Each row is a point. The ring and each string are closed loops that go straight from each point to the next, and from the last back to the first. Before rounding, they use only three directions, however many columns there are. How many times does the string pass through the ring? Passing back the other way cancels.
In the rows, zero is written as 128.

Ring (10 x 4):
[[135 123 152 157]
 [115 125 144 170]
 [104 128 139 173]
 [102 136 136 167]
 [119 147 139 147]
 [140 144 147 125]
 [157 132 156 109]
 [171 113 166  99]
 [173 108 168 105]
 [158 116 162 133]]
String (26 x 4):
[[144 135 153 168]
 [127 110 152 157]
 [127 115 150 149]
 [132 134 148 151]
 [129 138 146 157]
 [114 141 141 180]
 [107 137 139 191]
 [121 108 150 156]
 [134 118 152 141]
 [143 143 151 158]
 [163 137 160 153]
 [171 102 170 122]
 [159  98 165 115]
 [153 129 156 129]
 [182 127 167 103]
 [196 107 176  75]
 [165  92 168  92]
 [151 109 159 115]
 [162 130 159 114]
 [184 123 168  90]
 [177  94 172  85]
 [156  96 164 108]
 [154 128 157 128]
 [160 133 158 130]
 [147 114 157 131]
 [152 135 156 147]]
Times through: 5
String (26 x 4):
[[160 168 148 110]
 [154 115 158 100]
 [163 104 164  89]
 [182 119 168  84]
 [183 120 168  90]
 [178  91 173  86]
 [151  99 162 114]
 [150 119 157 127]
 [161  97 166 114]
 [172 110 168 124]
 [153 101 163 131]
 [138 112 154 135]
 [133  98 157 143]
 [125 120 150 171]
 [121 146 142 181]
 [121 138 144 167]
 [128 117 150 143]
 [122 120 147 149]
 [120 131 144 155]
 [119 148 140 161]
 [ 90 168 124 185]
 [ 99 165 128 171]
 [117 172 133 160]
 [132 133 147 139]
 [134 131 148 134]
 [143 157 146 132]]
Times through: 0

Ring (10 x 6):
[[124 135 121 130 122 108]
 [112 150 124 163 113 112]
 [102 158 133 199 100 125]
 [117 147 142 182  96 131]
 [141 128 150 142  98 134]
 [157 104 149 104 107 133]
 [153  92 142  98 117 131]
 [136  89 126 107 131 123]
 [131  95 120 109 134 118]
 [130 116 118 111 130 109]]
String (30 x 6):
[[116 102 114 131 136 116]
 [120 120 127 146 119 122]
 [136 118 129 117 119 117]
 [153 117 122  73 129 102]
 [143 128 117  86 129  97]
 [111 139 115 148 125 106]
 [ 97 140 118 181 120 117]
 [124 128 130 144 115 121]
 [132 146 131 133 110 111]
 [109 165 128 177 104 113]
 [ 71 178 122 247 101 122]
 [ 73 174 126 249  98 126]
 [ 87 176 135 236  91 128]
 [126 155 144 167  94 126]
 [133 133 139 142 105 124]
 [114 132 133 172 109 128]
 [111 138 141 190 100 136]
 [145 134 159 151  87 141]
 [174 118 162  92  93 134]
 [167 113 152  90 104 128]
 [127 120 134 143 114 126]
 [130 110 138 142 113 133]
 [164  84 149  87 114 137]
 [181  74 150  52 118 132]
 [164  87 141  73 121 127]
 [140 107 134 114 119 124]
 [130 114 131 132 118 123]
 [151 104 134  91 122 119]
 [143  84 122  86 137 117]
 [123  88 113 113 142 116]]
Times through: 0

Ring (7 x 8):
[[100 122 116 123 142 108 105 128]
 [ 88 102  82 159 161 120 104 128]
 [117  81  77 174 156 138 130 138]
 [176  88 115 152 125 153 167 151]
 [179 126 143 124 113 143 156 148]
 [160 161 164  96 110 124 132 139]
 [127 145 150  95 120 108 115 131]]
String (26 x 8):
[[113 159 153  87 123  99 101 126]
 [121 134 128 120 133 117 115 132]
 [138 110 129 119 125 122 134 138]
 [103 112 117 120 138 107 110 129]
 [ 92  98  97 138 150 111 107 128]
 [113  93  98 146 145 124 123 134]
 [ 78  86  62 178 173 124 103 127]
 [ 75  85  48 196 182 131 102 128]
 [111 109  90 161 154 131 118 134]
 [141  93 104 151 138 138 142 142]
 [157  71  99 159 134 148 159 148]
 [159  53  78 185 144 160 167 151]
 [139  86  87 172 148 147 143 143]
 [128 113 105 149 143 133 127 137]
 [151  78 104 153 134 142 153 145]
 [124  54  62 191 159 148 144 142]
 [ 86  78  53 192 175 134 112 131]
 [ 73 112  71 170 173 119  92 124]
 [126 112 113 136 138 126 125 136]
 [115 102 109 135 140 119 121 134]
 [ 88 118 115 118 143 100  98 125]
 [ 97 138 132 103 135  98  97 125]
 [114 143 133 112 133 110 107 129]
 [136 123 131 119 127 122 128 137]
 [148 120 148 101 114 118 136 139]
 [129 153 166  76 111 100 113 130]]
Times through: 5
